Each wall is flat, endless, passes through zero and stands at right angles to its row. A trip goes straight from one point to another. List the walls that it crosses, first one first.
(in the rows, 128 means zero)

Walls:
(1): [104  92 177]
(2): [146 163 167]
(3): [135 171 152]
(4): [124 142  43]
Trips:
[104 166  53] to [147 130 130] => 3, 2, 4
[120  99 134] to [153 146 136] => 2, 3, 1
[ 70 140 187] to [111 114 146] => 3, 2
[212  74 149] to [186 144 141] => 1, 3
[ 87 158 167] to [138 102 136] => 3, 2
[123 163 164] to [216 114 164] => none
[ 89 117  83] to [134  86 150] => 1, 4

Walls:
(1): [226 138 124  98 169  98 106 142 107 160  75]
(2): [161 134 133  81  94 134 167  85  80 162 122]
(3): [ 71  66 169  92 144 111 149  80 143 121 110]
(4): [174  78 102  82 151 135 180 143 148 158 156]
(5): [138 120  92 141 108  69 109  95 104 179 193]
Trips:
[110  73 121 115 139 123  86 131 144 148  80] to [188 124  93 157  57 113  76 100 148 167 183] => 5, 3, 2
[131 101  93 133 116  50 129 143 174 177 125] to [127  93 120 132 135 149 116  75 124 137 154] => 2, 1
[165  83 116 102  87 157 164  98 119 116  93] to [171 154 208  69 110 166 138 121 190 202  77] => none
[ 96 164 180 129 108  52 131 152 210 100 132] to [166 127 101 117 194 192  76 149 104 118 130] => 3, 1, 4
[195 136 149 160  93  65 127 127 108 186 158] to [129 130  98  98 139 208 147 131 111 120  86] => 5

Walls:
(1): [172  65 172  98 156 154 150 142  86  55 148 171 147 174  66 101  76 182
  91 115 141 144 113 134 116 147  58 142  95 164  96  86]
(2): [ 96  27 189  75 168 127 146 116  78  75 118 157 164 133 111  99 141 127
 114 240 149 100  98 136  62  76  94 150 100  91 152  89]
(3): [ 86  99  67 221 102  91 174 108  46 127  98 143 113  72  63 112 105 100
  81 109 139  65 102 124 179 113 170 128  94 144 129  87]
(4): [ 56 145  64 113 105 124 114 164 118 136 158 149 126 103 117 168 157 138
 154 108 136 155 117 186 190 139 149 136 151 150 132 150]
(5): [129  73 141 162 113 104 183 159  74 112 100 129 123 192  42 115  76 113
  58  95  85  53 134 167 125 183 111  65 150 139  94  90]
(6): [103  71 200 144 176 178 176  93 230 147 161 179 116 203 144  88 160 110
 129 120 149 177 131 110 124 187 131 125 100  52 170 158]
(7): [112 128  87 106 137 105 102  48 144  34  85 168 174 202  89 148 150 103
 120 168 162 118 105 150 146 189 113 130 104 134 123  91]
(8): [ 92 111 153 160 114 188  72  54 132 121 168 119 160 196 151 168  90 191
 108 119 125 111 106  87 108 196 119 112 167 135  90  62]
Trips:
[128 122 100 117 102 170  70 138 139  98 144 162 130 121  80 113  78 137
 135 107  75  70 150 123 132 126  65 181 146  91  65 152] to [ 92 122 106 139 148 172 149 149 121 120 130 185 103  91 128 101 110 189
 111  97 161 187  71 149 132  92 105 130 103 145 127 167] => 7, 3, 5, 2, 8, 6
[160 151 127 136 152 129 145  82  84 185 136 142 117 154 193 114  78  94
 148 153 139 133 117  47  99  82 107 143 104 129 176  98] to [144 100 140 127  98 104  95 163 121 158  77 101  73  61  49 105 157 104
 151  62  84 201 138 141 200 154 133 137 144 147 145 160] => 3, 8, 2, 6, 4, 5
[171 119 149 114  92 105 113 175 106 162 124 103 138 118 172 136 106 157
 135  53 133 134  97 153 146 192 140 149 111  96  38 182] to [ 60 171 140 131 162 112 188  83 205  62 129 136 146 137  77 101 165 158
 151 135 135 131 120  67 154 173 172 147 147  93  97 121] => 6, 7, 1, 5, 3

Walls:
(1): [147 152 115  87 139 154 120 105 203 196  73 135 119 120 174 111 108 107
  81 133 144 124  95 173 184  14 153 139  45 143 164 136  91 177 153 137
 114  91 172 148  98 163 169  94  73 177 189 108]
(2): [133 208 126 146 102 144 170  71  71 102 103 116  95 146 163 111  93 109
 123 138 154 175  80 143 111 140 203 128 106 155 166 135  90 102 168 102
 121  90 178 174 152  96 170 147 140  77 142 144]
(3): [146 107 122 117 134 167 137 159 144  67 145  82 137 100 127 105 169 130
 152 141 126 119 163  80 155 101 115 179 114 102 145 109 159 114 133 165
 132  95  75  92  81 155 163 110 141 171 110 108]
(4): [114 108 189 108 132  94  72  79 172 132 122 159 157 152  75  51 134  91
 162 131 137 160 168 166  64 112 180   7  91  86 162 105 115 151  96 169
 156 145 135 123 142 131  89 144  78 120 106 140]
(5): [136  81 144 139 165  87 107 112 117  80 159  87 113 153 155  96 153  92
 165 175  90  53 132 151 102  55  89 134 192 186 106 123 137 179 142 167
 195 136 123 157 139  65 135  88 151 132 146 130]
(6): [141 157 129 163  97  97 131 160 134  91  86 138 147 180 191 110 133  58
 165 176 160 127 167 126 108 170 104 154 195 105 123 134  65 146 117 152
 108 125 165 127 215  94 183 168 193 184 101  95]
Trips:
[154 188 122 136 159 152 190 169 107 180 100 129 116 139 151 146 145 163
 170 132  66 109  96 112  60 109 172 157  88 131 144 135 107  81 188 113
  57 101 111 143 198 101  87  97 177 155 106 118] to [ 70  91  91 158 157 103 110  97  90  93  94 187 147 159  92 160 102 121
  87  81  95 125 113  98  77 129  53 103 111 143  74  95 105 139 101 140
 163 143 141 105 166  94 138 127 143 160 142 150] => 1, 5, 2, 4
[172 120 144 122 125 118 134 146 146 194 109 133  65 182 182  67 153 182
 186  83   8  31 142 105 154 150 106 149 162 149 127  75 205 174 189 112
 157 118  95 109 168  84 143 122  91  87 136 160] to [ 83  99 134 126 109 112 150 122  94 217  79 117 149 122 131  94 152  75
  69  55 137 197 103 146 167 168 164 182 182  81  95 149 141 107  95 154
 136 139 106 118 141 116 165 176 143 159 111 118] => 3, 6, 5, 2
[173  96  87 135 127 126 172 140 175 213 112 101 130 135 179 161 156  94
 140 163  81  89 171 186 174 150 146  92 131  90 157  95  91 161 138 125
 158 156 142 118 120 147 108  95 145  75 146 151] to [ 95 171  86 144 139 102 115  39 144 153 142 124  91 140 104 135  92  89
  80 156 105 103 114 116  71 159 151 153 142 131 174 109 163 163  72 143
  98  99  65 163  96 118 145 158 140 141 159 111] => 6, 2
[ 70 131 158 168 171 118  97 100 148 116 150  78 109 102 135  97 158 135
 146 131 116 195  95 128 134 152 164 141  37  49 161 133 124 137 138 133
 153  59 110 134  95 135 148 115 107  19  72 139] to [157 110 135 148 120  88  84 132  40 157  83 146 157 101 112 140  91  80
 136 149  88 213 150 104  95  95  50  48 143 123 163 124 134 137 175  70
 124  76 103  87 166 162 117 136  60 168 121 199] => 1, 3, 2
[154 163 179  95 113 146 156 115 140 143 105 124 104 109  99  92 161 159
 150 172 133  89 113  99 156 135 194  73 117 181 177  99  57 159  89 110
 160 201 161 152 121 159 157 145 141  83 121  76] to [139 150 202 105 115 145 112 164 114 159 120 163 142 109 184 144 129 148
 134 103 109 102 140  81 192 162 104 121 128 114 124  62 124 148 136 124
 135 162 132 161 126 149 107  88 139 127  81 105] => 2, 4, 6, 3, 1
[117  94 154 132 192  97 164  80 125 124  77 130 111 122 104 144 172 127
 129 110 136  89 145 161 108  78  91 141 103 163  94 144  79 171 144 219
 174  75 165 122 135  94 120 107 101 192  96 127] to [105  62 157 119 196  63  89 172 109 152 103 120  99 122 121 109 106 113
 120 158  87 146 156 111 128 100 139  64 115  79 116  66 136  82 112 153
  27 119 161 158  68 114  78  91 143 161  95 132] => 6, 1

Walls:
(1): [114 150 133 129 173 125 112 167 136 170 121 164 123 141 106 127 189 106
  99 134 162 120 126  86 123 132 147 123  92 163 195 114 125 150  93 116
 102 122  91 182 117  88 126 161 107 116 105 129]
(2): [137 130 208 101 146 157 174 156 215 132 201 150 136 117 149 172  71 125
 148  62  98  89 104  86 105 133 154 132 131 144 192 114 157 211  84 111
 160 135  52 148 135 112  92 118 110 234 144  65]
(3): [ 55 157 153 155 156 131  72 178 101 156 155 101 166 117 127 121 160 108
 173 156 116 138 120 106  58 104 108 140 108 116 124  91 124 120 171 113
 102 116 122  95 132 124 146 168 149 102 159 152]
(4): [151 123 108  63  83 113 110  50  73 130 132 130  57  85  54 172 162 166
 180 128 104 134 116  91  89  96  99  85  28 108 135 119  99 112 133 153
 110 154 112 152 124 115 191 142 136 119  89 208]
(5): [164 133 133 110 150 139 139  65 155  85 100 102 148  95 158 168 174  85
  62 126 144  98 151 126 112 104 124 105 106 131 105  94 119 140  87 139
 155 160 127 105 173 159 110 118 133 227 158 129]
(6): [123 110 204 191 139 160 146 109 139 138 166 106 136  77 171  96 131 112
  68 139 170 104 119 126  92 116 129 181 164 110 126 141 158 101 122 115
 107 160 108 160 130 111 135 141 145 165 141 148]
(7): [140  76 114  84 103 115 147 121 113  96 170 228 146 109 163 151 123 143
 135 119 157 129  75 160 123 175 139 122 163 171 136  97 241 168  78 125
 105 111 119 136  81 133  61 145 144 140 171 125]
(8): [170 164 148 105 143 151 118 113 150 121 175 123 100 155 133 132 133 141
 160 125 178 103 158 136 157  80 138 149 104 147 123 145 112  99 108 200
 162 134 146 111 141 148 120  49 104 110 122 150]
Trips:
[ 92 191 107 119 115  99 146 113 121 101  64 164 172 174 108 121  88 119
 145 149  77  81 151 149 118 229  45  75  91 175  49 188 140 154 151 128
  88 126  91 120 114 155 139 140 116 118 160  84] to [ 78 161 123 157 133  96 122  96 105 106  59  59 124 111 113 158 122  89
 105 138 123 108 129  96 116 139  79 229 174 132 119 165 140 111  95 120
  90 133 152 139 147 143 104  59 157 163 156  90] => 5, 7, 3, 6
[ 94 102  95  89  81 158 159 112 129 120 125 108 162 153 118 197 140  55
 207  82 168 176 161 109 100  90  68 140 129 109  77 108 178  73 135 113
 130 153 155  91 163  85 114 183 133 144 168  92] to [ 84 154 149 147 146  68 108 157 160  83 194 150 163 143 116 122 134 132
 111 115 133 103  95  94 180 165 106  94 111 109 130  83 116  93  69 127
 187  92  93 135 133  87 128  68 131 107 115 154] => 2, 8, 4, 1, 5
[144 209 112 125 101 100 135 168  96  93 100 115  53 102 186 141 119  91
 147 117  93  84 130 137 154 107 171 129 127 136 204 200 129 152 134  69
 153  86 123  75 147 162 145 132 134 117 109 182] to [ 60 181 123 143 110 124 112 113  95  80 163 128 145  99 126 124 120 135
 125 133  77 108 142 140 151  98 131 131 122 109  76 163 116 144 159  66
  92 146 127  94  53 152 208  94 162 127 139 107] => 2, 3, 8, 6
[132 123 113 113 147 173  57 138  97  96 129 174  84 125 146 131 147 107
 120  72 109 182 187 153 163 129 118 199 101 122 153 130 120  64 121 139
  96 114 190 125 169 175  78 141  82 198 121 122] to [ 60 129  76 156 136  88 101 160 165 101 121 115 129 151 156 150 115 130
 104 151 113 161 102 144  86 146  87 131 146 127 142 155 124 131 113  77
 156 120 116 160 108 119  88  99 158 147 119 112] => 7, 8, 3, 1, 2, 5
[111 137 144 128 106 158 101 105 150  54 137 142 134 108 159 163  63 177
 193 122 112 130 142 112 148 145 142 155 118 161  88 118 106 180 102 138
 113 104  74 194 123  99 148 103 138  99  63 111] to [110 103 136 114 135 171 165 115 125  96  98 212  98 146 127 141 124  69
 156 203 154 122  94 103 145 100  93 144  90 152 135  89  80 192  56 187
 177 122 114 137 193 181 161  93  60 123 146 143] => 1, 5

Walls:
(1): [105  70 114 170 155 138  96 131 123 159 180 151 126 152 142 163 128  55
  93 112 140 145 137 149  82 102 126  71 149 138 200 104 141  93  40 120
 190 179 173  81 149 104 122  77 143 138 129  75]
(2): [130 118 187 100  82 133 178 121 123 132 223 121 127  79 163 117 149  86
 182 149 120 165 116 117 116 139 121 166 120 163 178 122 153 115  99 119
 138 143 103 129 127  90 151 181 111 117 143 133]
(3): [145 138 132 147  99 139  95 128  79 110  86 194  97 125 184 120 142 110
 148  89 127 159 163 107 156 164 128 150 127 125 141 122 100 190 103 129
 137 126 169 109 123 131  51 109 183  33  67 198]
(4): [ 75 107 151 146 178 111 180 152 113 108 122  96  90 112 183 134 135 113
 174 104 136  44  94 145 168 117 197 122 175 104  87  98 156 154 124 193
 101 105 106 122  73  85 123 122 129  83 112  86]
(5): [ 97 110 188 113 180 141 180 157 161 117 144 129 125 129 170 186 134 100
 123 124 110 100  96 141 164 154 114 179  43  63 130  33 127 145 137 169
  95  48 124 218 175 150 129 152 134 146 158 152]
(6): [156 127 105 104  74 108 114 159  61 131 216  65 174  80 157 107 122 124
  63 103  60 197 147 150 109 138 152  78 163 150 117 112 140 134 179 111
 112  99 101 115 140 113  92 137 145 139 146 156]
(7): [118  87 117 134 164 105 121 138 168 143  94 133  54 119 216 121  97 165
 200 141  88 142 116 139  77 193 126 127 199 158 108  39 145  76 111  82
 140 186 157 110 132  97 123 142  88 141 121  84]
(8): [ 93 180  46 187 182 176 148 117 166 108 153  98 127 130 122 110 212 108
 128  83 108 198  81 156 132 113  97 136 138 175  85 116 102 157 133 102
 142 133 165 100 135  93 127 167 149  53  95  58]
(9): [ 87 116 116  61 104 148 174 109  56 145 129 132  88 122 142 125  60 102
 110 134 122 137  99 123 108 115 180  91 125 126 125 127 133 116 122 177
 148 169 166  88 183 157 109  74 113  82 129 137]
(10): [ 97 123  91  91 116 129 149 121 121 188 146 158 129 152  86 162  97 131
 101 110 162 155 209 142 121 140 146 157 117 184 144 139  73 130 102 111
 124 143 204 146 169 165  62  96 156 123 196 160]
(11): [145 108  89 127 136  90 195 131 148 136  65 167 218 139 183 133 223 168
 130 123  81 156 139 106 137 150 147 144 166 126  78 161 162  72 174 113
  93 133  92 182 101 129  96 148 114 144 180  53]
Trips:
[ 88 110 109 131 154 167 110 131 141 130 161 182 132 166 161 146  70 139
  99 176 130 144 126 159 128 144 126 150  73 184  97 142 157 197 157 146
  66 131  52 160 121 107 133 146 131 109  89 149] to [126 131 102 135 131 142 149 132  71  83 166  84  83 147 114 135 148  83
 109  98 128  80 126 129 124 137 124 199 107  92 113 115 103  86 105  63
  77 109 145 136  64 146 187  92  66 100 138 135] => 6, 3
[109 116 119 176 104 102 149 133 126 151 135 166  93  84 144 114 170  72
 137  82 126 137  59 111  84 105 132 132 120 114 109 204 138 121 126 136
 152 139 126 171 140 115 144 113 109 144 182 116] to [125 149 108 115 101 122 163  56 160  79 138 110 132 129 127 123 106 146
  97 176 209 111 131  91  93 115 147 151 168 115 133 195 102  86 142 177
 136  84 195 115 139 199 128 125 121 144 145  92] => 10, 4, 8, 2, 1
